Every row gives one point. Each copy is the shape, with its points in the same order, turned, moved and blurred by noise. Say if it was mirrored as well.

Shape (6 x 3)
[[-56  31  23]
 [ 64   2  -1]
 [  5  11 -80]
 [ 79 -49  59]
 [-12 -38 -15]
 [-54  14 -47]]
Copy 1 (6 x 3)
[[-46  15  53]
 [ 52   8 -29]
 [-36  17 -68]
 [ 96 -50   4]
 [-18 -42 -17]
 [-77   9 -13]]
Copy 1 is: only turned
Copy 2 (6 x 3)
[[-44  -3  54]
 [ 59 -46  -1]
 [-27 -71 -44]
 [110  18   6]
 [ -6   7 -27]
 [-67 -32  -8]]
Copy 2 is: mirrored
Copy 3 (6 x 3)
[[-59  27  11]
 [ 49  -6  11]
 [ -8 -31 -58]
 [ 55  -4  97]
 [-34 -31  20]
 [-57  -3 -36]]
Copy 3 is: only turned

Shape (7 x 3)
[[ -6 -44 -21]
 [-20   4  23]
 [-38 -98  75]
 [  8  21  -7]
 [ 19  29 -11]
 [-90  33  35]
 [ -2  43  19]]
Copy 1 (7 x 3)
[[ -5 -41 -29]
 [-44   7  -9]
 [-92 -86  10]
 [ 11  16  -2]
 [ 18  22   0]
 [-96  49 -18]
 [ -9  38  16]]
Copy 1 is: only turned
Copy 2 (7 x 3)
[[-28 -13 -41]
 [ -7   9  18]
 [-78 -84  22]
 [ 18  21  -7]
 [ 31  31  -8]
 [-64  52  59]
 [ 22  29  28]]
Copy 2 is: only turned
Copy 3 (7 x 3)
[[  2 -42 -22]
 [ 11  21   2]
 [121  -7 -24]
 [-30   2  23]
 [-42   0  31]
 [ -2  88 -37]
 [-25  32  26]]
Copy 3 is: mirrored

Shape (8 x 4)
[[  69   18  -20    5]
 [  13 -116   11   -5]
 [ -11   25   -3   30]
 [  69  -30   66  -58]
 [ -13  -13   29   45]
 [  44  -39   40  -40]
 [ -57   47  -18   24]
 [ -56  -25  -13   26]]
Copy 1 (8 x 4)
[[ 87  -8  35  20]
 [-29 -97   6  43]
 [ 30  40  -9  26]
 [  7 -51 102 -15]
 [-11  20   7  53]
 [  5 -47  62   0]
 [ 17  68 -46   1]
 [-14   9 -48  26]]
Copy 1 is: only turned
Copy 2 (8 x 4)
[[ 21 -23 -64  25]
 [102 -16  52  40]
 [-19  35 -11  19]
 [ 51 -90  10 -25]
 [-11  13  30  48]
 [ 50 -55  11 -10]
 [-33  76  -5  -5]
 [ 17  70  40  20]]
Copy 2 is: mirrored
Copy 3 (8 x 4)
[[  38   12  -49  -31]
 [  51 -121   19  -70]
 [   7  -16   -6   13]
 [  47   -4   33 -119]
 [  24  -33   37    6]
 [  30  -27   21  -88]
 [ -46  -10    9   56]
 [ -20  -81   15   19]]
Copy 3 is: only turned

Shape (9 x 6)
[[ 15 -10 -22   3  74 -68]
 [ 68   6 -43  37   7  18]
 [ 91 -10  17 -40  81  28]
 [-15  11  42  28  16 -31]
 [ 23  36 -13  11 -33   7]
 [-73   3  22  20  19  -4]
 [-12  25 -62  18  -7 -98]
 [ 43 -45  17  -1  15  16]
 [-53 -33  14   2  -5  11]]
Copy 1 (9 x 6)
[[  0 -69  30 -56   4  20]
 [ 66   5 -26  14   7   3]
 [ 61  -4  46 -46  74 -49]
 [-33 -24  44  22 -10   2]
 [ -2  40 -10  14 -28  -4]
 [-89 -10  15  28   6  14]
 [-14 -26 -25 -47 -78  59]
 [ 20 -33   9  12   9 -62]
 [-77 -33 -13  21   2 -35]]
Copy 1 is: mirrored
Copy 2 (9 x 6)
[[  73    3  -20   20   52  -54]
 [  -2  -32   63   16    8  -59]
 [  63  -31   56  -73   42  -10]
 [  41   53    6   35   -6   -2]
 [ -23   21   24    5  -31  -45]
 [   3   45  -36   47   11   33]
 [  19   27  -48   57    7 -109]
 [  45  -35   29   -5  -16    3]
 [   2    2  -37   37  -17   33]]
Copy 2 is: mirrored
Copy 3 (9 x 6)
[[ 36  -6 -27 -10  68 -77]
 [ 93   8 -39  43  17  12]
 [121  17  -3 -67  60   6]
 [ -2  19  33  19  38 -20]
 [ 35  37 -21  29 -19  17]
 [-48 -12  11  11  45   9]
 [ -7  12 -59  46  -2 -90]
 [ 75 -27  21 -10  18   7]
 [-20 -42  15   2  11  20]]
Copy 3 is: only turned
Copy 4 (9 x 6)
[[ -45  -79  -18   23  -23  -89]
 [  32  -16  -59   60  -32  -27]
 [  56 -102   15   16  -35   -2]
 [ -53    5   25   28   -2  -38]
 [  -1   37  -30   11  -36  -14]
 [ -98   -3    3   20    8    1]
 [ -65    9  -60    8  -36 -113]
 [  24  -34   -9   15   26  -16]
 [ -59    0  -16   -7   41    5]]
Copy 4 is: mirrored

Shape (12 x 8)
[[-19  -2 -36 -35  73 -31  84 -31]
 [ 44  77  -4 -30  -7  28  -9  21]
 [-84 -30   5   8 -51 -12 -32  -7]
 [ 47  52  69 -10 -38  26  66  40]
 [ 67  28  44  18  41 118 -13  33]
 [ 37 -11  14  -4 119 -44 -15 -18]
 [ 91 -19 -33 -25  30  19  46 -18]
 [ 61 -58 -23  45  29  25  13   6]
 [-16 -27  25 -22  42  -4  16  44]
 [-44  14  -4 -66  30  21 -48  -6]
 [ -3   5 107 -23  12 -19  -5  45]
 [-56 -10 -35   7 -47  41  47  67]]
Copy 1 (12 x 8)
[[  15   25  -30   41  101   10   58    9]
 [  54   -6   35  -65  -10   25    8   17]
 [ -77   46  -17  -19  -33  -26   22  -62]
 [  77   47   82    1  -31  -36   18   32]
 [  17  -26  111  -23   13   12  -78   43]
 [   2  -51  -42   -6   92  -52  -20   39]
 [  59  -21  -13   51   23   40  -24   36]
 [ -19  -32   -2   60   -5   10  -36   51]
 [ -17   54    0   -7   39  -34  -11   34]
 [ -19   32  -18  -73   45   12  -21  -38]
 [  16   60   30  -37    6 -102  -19   12]
 [ -53   91   33    6  -32   42   40   23]]
Copy 1 is: mirrored
Copy 2 (12 x 8)
[[ 42 -15 -30 -85   1  16  77   5]
 [-33  58  17 -60 -11 -49 -62  25]
 [-41 -64   0  52 -16  30 -17   0]
 [-84  55  72 -63 -23 -30   0  90]
 [ -3 106  31  -5  82 -31 -51  75]
 [110 -38  32 -55  50 -24  -5  18]
 [ 61  77  53 -55 -22   9  17  11]
 [ 57  40  53  33  -4  10  28  41]
 [ 24 -29   8 -46  10   0 -15  71]
 [ -2 -20 -33 -41  19  33 -68 -12]
 [-46 -53  65 -50  43   1 -43  94]
 [-38  16 -53  25 -57  30  13  84]]
Copy 2 is: only turned

Shape (14 x 9)
[[ 81   7  -6 -36 -53  -6 -50 -21  23]
 [-30 -53  22   6  78 -15 -16  45 -22]
 [ 36  -7 -35 -22 -18   9 -15 -28  76]
 [-41 -27 -19 -29  31   9  60  42 -34]
 [ 59 -17  26  85 -40  28 -24 -29  63]
 [ 17  51  -1 -14 -18 -29   6 -22  60]
 [-44 -68   7 -18  27  -4  41  48  -2]
 [-75 -74  -9  14  18  19  40  91 -34]
 [-24 -20  12  16  19 -13  14 110   3]
 [-22  -5  17  34 -48 -12 -43 -24  10]
 [ 56  48 -57  22 -11  12 -14 -38  18]
 [-28  -7  32 -24  32  36  24  25   4]
 [  2 -39  30   4  12 -20  62  33 -32]
 [ 48  50   1 -17 -38  54 -21 -23  30]]
Copy 1 (14 x 9)
[[ 43  32  30   5 -66 -40  41 -27  21]
 [ 22  -6 -52   5  47  -6 -85  36   6]
 [  2   5   7 -28 -28 -30  42 -41  68]
 [ -1 -30 -57 -24  53  10   1  40 -38]
 [-45   0  52  88 -31 -26  12 -38  69]
 [-17  51  31 -23   4  12  43 -22  39]
 [ -9 -43 -37 -15  60 -21 -25  56   2]
 [-45 -49 -75  13  55 -19 -46  82 -40]
 [-26  12 -56  19  20  11 -26  92   5]
 [-47  38  33  20  -3 -49 -22 -23  -3]
 [ -5  39 -20  16 -38  14  52 -79  17]
 [ -6 -33  -5 -23  22  34 -30  24  -3]
 [ 20 -14 -10  29  67   2  12  53 -20]
 [-11   5  41  -2 -70  25  30 -40   5]]
Copy 1 is: only turned
Copy 2 (14 x 9)
[[ 36  -6  -2  53 -53 -48   8 -36  11]
 [-35 -40  41 -40  42  22 -29  62  14]
 [  6 -45 -61  43 -40  -6  28 -23  18]
 [-45 -12   7 -37  58  -2  56  23 -19]
 [ 78 -64  -5  83 -52 -15  24  72  38]
 [ 27  15 -68  39 -29   8  18  25 -16]
 [-44 -20  22 -50  24   3  48  58  26]
 [-78 -15  52 -32  61  -6  66  86  37]
 [-21  18  10 -10  59 -26  21  71  52]
 [  1  -1  24  65 -55  21  11  54   8]
 [ 19 -43 -51  89   3 -21  11   1 -38]
 [  2  -5  16 -25  42  40  43  15  13]
 [-12 -15  28 -53  17 -31  41  73 -20]
 [ 55  -4 -21  77 -12   6  51 -35  -2]]
Copy 2 is: mirrored
Copy 3 (14 x 9)
[[ 11 -63  40  51 -60 -60 -56 -32   6]
 [-50 -25  21  -1  51  42 -37  67  33]
 [ -6  -8  -3  63 -53 -42 -60 -23  45]
 [ -9 -26 -40 -28  40 -11   9  51  38]
 [-29 -71  24 121 -64  26  16 -29  27]
 [-17  23  -1  46 -46 -48 -15 -31  -5]
 [-48 -25 -15 -10  27   5  -1  78  79]
 [-37 -70 -51  -4  33  30  14 119  43]
 [-27 -27 -15  33   8   4  12 118   2]
 [-65 -77  -8  39 -42   7 -36 -15 -16]
 [ 46 -23 -12  90  -6 -16 -35 -59  -2]
 [-17  11   6 -15 -20  22   3  39  34]
 [-28 -50  11   0  36 -16  44  41  39]
 [ 38 -12   8  40 -82 -13 -18 -43  -6]]
Copy 3 is: only turned
Copy 4 (14 x 9)
[[ 56  26 -44 -65 -40 -50 -44  -1  32]
 [  6 -54 -12  41  28  31 -11  32 -74]
 [ 36  -8 -25 -41  13 -37 -13  10  73]
 [ -5 -40  -1  -3  34 -10  76   8 -57]
 [ 48  15  20  31 -50 -11 -20 -12  96]
 [ 27  37  16 -35  38 -46 -19  16  42]
 [-26 -57  -6   8   6  -5  33  42 -45]
 [-25 -51 -10  28  -9  44  88  53 -60]
 [ 18  -7 -12  36  -1   6  45  87 -40]
 [-28  39  17 -20 -44  28 -25  -1  26]
 [ 72  55 -27 -27  23  -9   6 -41  56]
 [ 32 -30  45 -18  20   5  25  28 -20]
 [ -2 -28  10  40  -2 -38  39   8 -54]
 [ 83  35  15 -64 -16 -18  13 -10  51]]
Copy 4 is: only turned

Shape (12 x 9)
[[  28   -8   29   18   17   10  -11   49   -3]
 [  18  -45  -28   41   30   11   26  -73   53]
 [   1   -7  -57   80  -17  -15   22  -43   -6]
 [   7   29   -5  -34  -58   18  -17  -28   13]
 [  35 -107   -6  -60  -38   26    2  -28   14]
 [ -46  -24  -29   35   10   44   26 -111  -63]
 [ -15   26   44   16   11   64  -49   28   69]
 [ -48   32  -15    8   46  -33    2   19  -15]
 [ -63  -30  -18   30  -59  -11  -47    2   36]
 [  -2   30   65  -49  -58  -46  -43   36   33]
 [   3    8   48  -30  -76  -28   70   -7  -29]
 [ -46  -24  -34   15  -41   36   51   58  -13]]
Copy 1 (12 x 9)
[[-12 -34  17 -39  39 -27  -8 -14  -7]
 [ 46  10 -73  12   1  52   1 -12  -8]
 [  7  51 -31  30  24  22  61 -23 -35]
 [ 25  23  49  43 -24 -22 -34 -24   7]
 [ 27 -67  27   3 -75  64 -25 -14 -29]
 [ 33  67  -2  46  22  61  -5  65 -72]
 [-30  -3   7 -20  41 -11 -69 -15  78]
 [-30   3 -33  27  36 -71  -3  26 -30]
 [-69  -5  10  73  -5  23  13 -17  34]
 [  1 -68  60  54   1 -72 -23 -35  51]
 [ 65 -27  77  28 -28 -48  50  30  -4]
 [-54  18  27 -26 -38 -12  50  36  -2]]
Copy 1 is: mirrored
Copy 2 (12 x 9)
[[  55    4   21  -22  -30    4    0   37    6]
 [  14  -47   20   46  -11   11  -42  -89   -4]
 [  11  -23  -56   51   11   -3  -45  -41   18]
 [ -16   83   10  -10   -7  -16  -14  -39   28]
 [  -3   28   18  -34 -121   29  -47  -69  -12]
 [ -21   22  -49   34   29   75  -24  -79  -65]
 [  11   33   91   34  -10   32   34   24   55]
 [ -13  -17   -3  -31   53   23   -6   22   15]
 [ -74   21    7   31  -41   10  -37   13   53]
 [ -27   71   62  -50  -31  -62  -18   49   25]
 [ -15   42  -37  -25  -43  -67   33   -9  -50]
 [  -8    1  -67   -4  -50   24   47    8   37]]
Copy 2 is: only turned
Copy 3 (12 x 9)
[[  -2   21   30   49  -23  -26    6    1   34]
 [  26  -54  -34   -5   20   23   41  -58   81]
 [  28   17  -51   -8    2   26   99  -32   27]
 [  24    6   19  -76  -37    7   -4    3    4]
 [  33   -2  -32  -53  -10  -47  -42    6  117]
 [  29   25 -100  -27   51   78   -1  -35   23]
 [ -10  -30   51   25  -86   58  -19   -7   34]
 [ -14  -26  -31   39    0    5   22   26  -48]
 [  -9  -11  -56  -31  -98   21   44   18   34]
 [ -51  -11   37  -46  -88  -56  -10   14  -20]
 [ -56   54   13  -77   25  -39   13   21    9]
 [ -13   44  -17   -3   -5   29   40   87   53]]
Copy 3 is: mirrored
